Rows are points. The ring and each string are closed loops that go straight from each point to the next, and from the last back to the first. Before rounding, they use only three directions, however many columns there are. How many times does the string pass through the ring? Passing back the other way cancels.
In the rows, 128 means zero.

Ring, 8 rows:
[[159 113 184]
 [178 159 178]
 [165 190 141]
 [136 178 105]
 [107 140  84]
 [ 86  87  98]
 [ 95  70 131]
 [122  78 163]]
String, 15 rows:
[[ 86  40 146]
 [ 91  71 183]
 [126  84 207]
 [175 108 204]
 [146 159 213]
 [136 151 160]
 [153 141 139]
 [197 175 125]
 [159 213 113]
 [109 209  95]
 [ 98 156 115]
 [131 125 118]
 [101 123 119]
 [144 100 108]
 [117  58 106]]
Times through: 2

Ring:
[[163 134 141 115 132 172]
 [162 148 118 143 114 154]
 [149 149  98 157  89 134]
 [132 131  86 142  46 114]
 [119 109  91 115  26 110]
 [108  98 109 100  47 123]
 [105  98 132 100  93 146]
 [118 107 152 102 136 170]
 [143 119 154 103 144 178]]
String, 8 rows:
[[140 109 108  95  41 128]
 [132  83 111  59   7 122]
 [105  86 154  77 112 163]
 [125 117 173 111 189 195]
 [158 142 159 130 185 193]
 [196 152 121 124 102 161]
 [176 141  87 126  33 122]
 [146 118  96 109  31 120]]
Times through: 0

Ring (9 x 8):
[[ 95 166 115 125 139 153 109 143]
 [ 95 149 116 120 130 117 109 141]
 [113 116 124 119 118  68 110 127]
 [133  98 127 124 116  48 110 111]
 [152  98 125 133 125  56 110  96]
 [156 113 124 138 134  90 110  95]
 [143 138 125 140 143 140 110 109]
 [123 159 124 137 147 173 111 126]
 [108 168 121 133 146 179 110 137]]
String:
[[ 85 174 122 124 140 179 110 155]
 [ 85 180  97 120 144 141 106 140]
 [100 157 102 121 137 107 107 129]
 [117 134 123 127 130 110 110 126]
 [109 125 134 123 121 107 112 137]
 [116 121 133 124 121 100 111 131]
 [119 100 140 121 111  70 112 130]
 [142  81 124 122 110   7 109 100]
 [155  87 116 128 120  14 108  87]
 [142 114 119 131 130  72 109 102]
 [127 122 134 130 127 112 112 124]
 [151 106 137 137 128  98 112 105]
 [165 116 126 144 140 107 110  90]
 [159 139 108 144 152 119 108  87]
 [137 144 117 138 145 134 109 109]
 [122 134 130 131 132 128 111 127]
 [113 159 133 135 142 187 112 139]
 [107 158 131 132 139 176 112 143]
 [101 157 132 129 136 171 112 147]]
Times through: 3
String (19 x 8):
[[118 130 124 126 128 103 110 126]
 [106 126 133 121 120 106 111 140]
 [ 90 134 130 116 118 108 111 150]
 [ 85 161 102 116 133 108 107 141]
 [ 97 166 102 123 141 128 107 133]
 [117 142 120 129 135 123 110 126]
 [102 156 132 129 136 171 112 147]
 [103 170 128 133 145 196 111 146]
 [109 189 117 139 158 219 110 137]
 [123 164 109 136 151 153 108 117]
 [122 139 124 131 135 126 110 124]
 [112 149 134 132 136 165 112 140]
 [ 98 171 129 131 143 196 111 150]
 [ 87 199  99 128 156 190 107 144]
 [ 85 186  97 122 148 154 106 141]
 [107 152 107 124 137 113 108 127]
 [111 137 121 125 130 110 110 130]
 [103 129 131 121 121 107 111 141]
 [114 129 124 124 126 100 110 128]]
Times through: 3

Ring (10 x 11):
[[164  65  61  87 122 159  74 137  90 133 166]
 [174  64  56  85 124 168  74 125  97 124 158]
 [172  82  85 105 122 168 102 121 116 117 138]
 [155 108 135 136 110 158 140 131 127 117 115]
 [140 126 168 156 103 147 167 143 133 123 105]
 [119 148 199 176 103 131 199 162 150 137 104]
 [108 157 199 179 114 122 211 174 165 153 119]
 [111 144 171 162 124 122 191 175 160 161 140]
 [125 116 131 135 125 131 150 168 135 157 155]
 [145  86  90 106 122 144 104 154 105 146 164]]
String (30 x 11):
[[113 130 144 145 131 122 170 178 151 169 160]
 [123 123 124 134 140 129 160 168 157 166 166]
 [136 113 118 129 132 140 147 155 144 150 154]
 [140 109 108 123 136 143 140 152 145 150 158]
 [152  70  56  86 132 149  80 150 100 150 184]
 [162  55  47  77 121 156  58 142  77 138 178]
 [172  46  29  66 126 164  46 133  76 134 182]
 [180  33  27  61 111 169  26 127  49 121 172]
 [169  55  66  86 103 163  59 132  63 119 152]
 [150  93 112 119 111 151 116 143 106 130 139]
 [168  64  78  95 104 164  74 130  75 117 143]
 [190  52  41  75 123 181  57 108  90 110 152]
 [192  63  46  82 133 184  75 102 115 109 148]
 [178  70  81  99 109 173  84 116  92 107 131]
 [156  88 116 120 101 157 109 136  94 119 127]
 [149 109 125 131 121 152 142 140 135 131 132]
 [155 119 135 140 125 158 158 128 155 122 118]
 [153 124 162 154 106 158 166 128 142 110  95]
 [145 118 178 158  82 151 154 139 106 108  88]
 [139 117 158 148 101 145 153 148 120 126 114]
 [132 121 183 160  82 141 157 154 102 120  98]
 [113 153 233 193  78 128 206 165 128 125  79]
 [104 170 237 201  97 122 231 172 162 140  90]
 [109 170 206 187 126 124 232 168 193 154 115]
 [132 126 150 148 119 139 166 155 145 142 131]
 [128 120 160 149 101 135 155 161 118 138 124]
 [129 117 154 146 103 136 151 160 116 139 128]
 [133 123 141 142 123 139 161 154 146 144 137]
 [126 121 151 146 111 133 157 164 128 146 136]
 [116 125 155 148 113 125 162 174 129 156 143]]
Times through: 0
String:
[[130 129 143 145 129 137 170 157 157 149 141]
 [129 110 140 137 108 134 140 164 113 145 141]
 [125 104 119 125 120 129 131 172 115 159 164]
 [138  98  92 112 136 139 123 158 131 157 173]
 [146  98 101 116 127 147 123 148 126 143 155]
 [155  90  78 103 139 153 112 140 133 143 165]
 [181  41  23  63 125 171  40 123  75 125 175]
 [172  55  66  86 103 166  60 129  65 116 148]
 [152  93 110 119 113 153 117 141 110 129 138]
 [162  97  94 114 133 161 124 128 140 128 143]
 [180  92  85 109 135 177 118 107 145 112 131]
 [170  90 121 124  98 169 113 118 101 101 107]
 [148 104 140 136 100 151 134 141 108 121 117]
 [138 133 155 153 124 145 177 145 161 135 122]
 [129 145 176 166 120 139 195 152 167 138 115]
 [134 125 150 147 118 141 165 152 145 139 129]
 [120 134 185 165  97 131 177 165 127 138 113]
 [ 89 183 237 204 113 108 249 188 184 163 110]
 [ 95 177 205 188 135 112 241 184 202 172 133]]
Times through: 0

Ring:
[[140 149 107 163 144 138 170  72 145 121 101 125  97 118]
 [120 150 110 198 145 161 193  88 128 164 133 149  97 113]
 [112 121 124 187 134 143 168 156 114 167 153 168 110 112]
 [138 121 109 155 120 105 163 158 124 120 122 122 123  87]
 [155 125 104 129 121  90 150 132 140  85  93  99 121  91]
 [153 134 111 129 137 109 141  94 152  87  85 113 105 120]]
String (26 x 14):
[[118 178  86 237 141 179 249  55 121 188 139 127  99  79]
 [123 154  99 206 136 155 211  94 122 166 135 133 105  90]
 [122 121 125 167 138 136 152 140 126 145 135 160 106 124]
 [124 129 117 175 135 137 168 132 124 147 134 150 108 111]
 [112 140 110 210 134 156 202 129 112 181 154 154 109  94]
 [100 132 120 217 136 164 195 148 104 198 171 177 107 104]
 [112 150 102 221 134 162 218 114 111 186 154 147 108  85]
 [126 138 110 183 135 140 182 117 125 149 131 140 108 102]
 [120 114 133 159 141 135 137 148 127 142 136 170 104 136]
 [110 139 121 200 147 167 179 109 122 176 147 172  96 126]
 [120 174  94 225 148 180 230  47 128 179 132 135  92  98]
 [134 170  91 201 143 158 217  49 136 150 113 116  97  94]
 [142 171  89 187 144 151 209  39 144 133  99 106  96  97]
 [153 176  82 175 141 139 208  26 152 113  83  86  98  91]
 [141 133 113 150 137 122 155 108 140 113 106 128 106 116]
 [139 112 131 125 140 112 114 134 143 101 106 148 105 141]
 [157 124 117 111 138  99 121 104 156  73  79 115 105 130]
 [171 143  97 114 133  93 147  72 163  58  60  79 108 105]
 [157 121 119 109 137  97 118 111 155  72  80 117 107 130]
 [147 115 126 117 138 105 114 125 149  87  94 135 105 138]
 [142 129 115 143 136 118 146 114 141 108 104 129 107 119]
 [155 159  92 155 138 124 182  55 152  99  82  93 103  99]
 [154 174  85 170 144 140 200  23 155 109  79  89  95  99]
 [134 140 117 160 149 142 155  83 144 126 108 143  94 134]
 [125 132 124 166 148 146 151 104 137 139 123 159  95 138]
 [119 182  89 235 149 187 243  35 128 187 133 132  90  93]]
Times through: 1
